Every row gives one point. Each copy is the shape, with its points in the same order, turned, moved and blurred by noise. Is it also mirrored, or only turned?

Shape (8 x 2):
-0.14  0.03
-0.08  0.35
-0.38  0.19
-0.32  -0.83
-0.01  0.01
-0.27  0.28
-0.16  0.11
0.56  0.31
Copy 1:
-0.20  0.13
-0.37  -0.18
-0.55  0.14
0.07  1.04
-0.08  0.08
-0.42  0.02
-0.24  0.06
0.16  -0.47
Copy 1 is: mirrored
Copy 2:
0.06  -0.07
0.20  0.20
-0.12  0.17
-0.36  -0.85
0.16  -0.12
0.01  0.19
0.05  0.01
0.82  0.02
Copy 2 is: only turned
Copy 3 (8 x 2):
0.04  0.17
-0.26  0.00
-0.18  0.36
0.82  0.59
0.09  0.05
-0.24  0.21
-0.05  0.13
-0.02  -0.57
Copy 3 is: mirrored
Copy 4, 8 rows:
-0.11  0.04
-0.08  0.39
-0.36  0.13
-0.23  -0.86
0.07  0.04
-0.26  0.27
-0.11  0.11
0.56  0.42
Copy 4 is: only turned

Shape, 8 rows:
-0.28  -0.13  0.30
0.23  0.13  0.14
-0.07  -0.12  0.82
-0.53  -0.15  -0.05
-0.48  0.14  -0.40
0.50  -0.10  -0.37
0.56  -0.03  -0.32
-0.14  0.24  0.08
Copy 1:
-0.57  0.20  0.17
-0.16  0.22  -0.26
-0.91  0.38  -0.27
-0.30  0.04  0.52
0.03  0.19  0.54
0.25  -0.17  -0.38
0.26  -0.11  -0.42
-0.13  0.44  0.12
Copy 1 is: mirrored
Copy 2 (8 x 3):
0.07  0.37  0.23
0.13  -0.20  0.15
-0.15  0.37  0.67
0.11  0.53  -0.24
0.05  0.30  -0.56
0.56  -0.44  0.00
0.56  -0.48  0.03
-0.17  0.07  0.03
Copy 2 is: mirrored
Copy 3:
-0.36  -0.10  0.19
0.27  0.03  0.25
-0.34  -0.05  0.76
-0.40  -0.10  -0.25
-0.18  0.13  -0.52
0.60  -0.33  -0.11
0.66  -0.28  0.02
-0.05  0.23  0.03
Copy 3 is: only turned

Shape:
-0.24  -0.38  0.17  -0.41
-0.06  0.60  -0.07  0.18
0.51  -0.26  0.33  -0.39
-0.06  -0.61  0.13  0.51
-0.37  -0.15  -0.24  -0.57
0.23  -0.52  0.10  0.08
-0.07  0.55  0.23  0.11
-0.32  0.30  0.03  -0.31
Copy 1:
-0.53  -0.20  0.09  -0.21
0.14  0.55  -0.25  0.28
0.16  -0.18  0.26  -0.64
0.03  -0.60  0.21  0.44
-0.63  0.02  -0.34  -0.32
0.11  -0.47  0.09  -0.08
0.08  0.59  0.03  0.20
-0.34  0.42  -0.17  -0.06
Copy 1 is: only turned
Copy 2 (8 x 4):
0.16  0.50  0.25  -0.15
-0.39  -0.42  -0.22  0.22
0.47  -0.10  0.18  -0.56
0.61  0.06  0.34  0.54
-0.11  0.63  -0.18  -0.15
0.63  0.05  0.18  0.04
-0.39  -0.42  0.07  0.05
-0.38  0.14  -0.02  -0.08
Copy 2 is: mirrored
Copy 3:
0.26  -0.52  -0.01  -0.09
0.15  0.58  0.05  0.37
-0.40  -0.24  0.18  -0.46
-0.24  -0.55  0.38  0.70
0.42  -0.33  -0.42  -0.14
-0.38  -0.49  0.13  0.18
0.17  0.48  0.27  0.22
0.47  0.13  -0.05  -0.07
Copy 3 is: mirrored

Shape, 10 rows:
0.35  -0.35  -0.14  0.25  0.18  -0.12
0.20  -0.54  -0.06  -0.26  -0.02  -0.09
-0.73  -0.42  0.20  -0.55  0.14  -0.06
-0.46  -0.41  0.15  -0.23  0.18  0.02
-0.13  -0.27  -0.04  -0.42  -0.19  0.40
0.23  0.26  -0.32  0.22  0.20  -0.03
-0.27  -0.01  -0.12  0.46  0.45  -0.18
-0.17  0.08  0.21  0.45  -0.01  -0.26
0.46  0.16  0.20  0.38  0.53  0.09
0.52  0.12  0.48  -0.01  0.23  -1.20
Copy 1, 10 rows:
0.20  -0.47  -0.34  -0.08  0.27  -0.22
0.18  -0.02  -0.55  -0.33  -0.03  -0.03
-0.56  0.39  -0.21  -0.64  -0.02  0.20
-0.37  0.07  -0.16  -0.48  0.11  0.17
0.07  0.17  -0.20  -0.36  -0.01  0.49
0.21  -0.17  0.01  0.43  0.34  -0.14
-0.36  -0.38  -0.01  0.18  0.35  -0.16
-0.23  -0.47  0.10  0.11  -0.19  -0.13
0.50  -0.41  0.29  -0.04  0.40  -0.37
0.17  -0.04  -0.08  0.00  -0.48  -1.31
Copy 1 is: only turned
Copy 2 (10 x 6):
0.10  -0.15  -0.37  0.33  -0.42  -0.24
0.45  -0.28  -0.09  -0.01  -0.21  -0.16
0.03  -0.37  0.44  -0.69  0.00  -0.04
-0.06  -0.38  0.23  -0.37  -0.11  0.03
0.40  -0.12  -0.05  -0.25  0.08  0.34
-0.13  0.33  -0.50  0.17  -0.27  -0.17
-0.59  -0.09  -0.21  0.03  -0.25  -0.27
-0.36  0.09  0.18  0.40  -0.07  -0.16
-0.20  0.36  -0.22  0.34  -0.78  0.03
0.15  0.48  0.44  0.37  -0.58  -1.12
Copy 2 is: mirrored
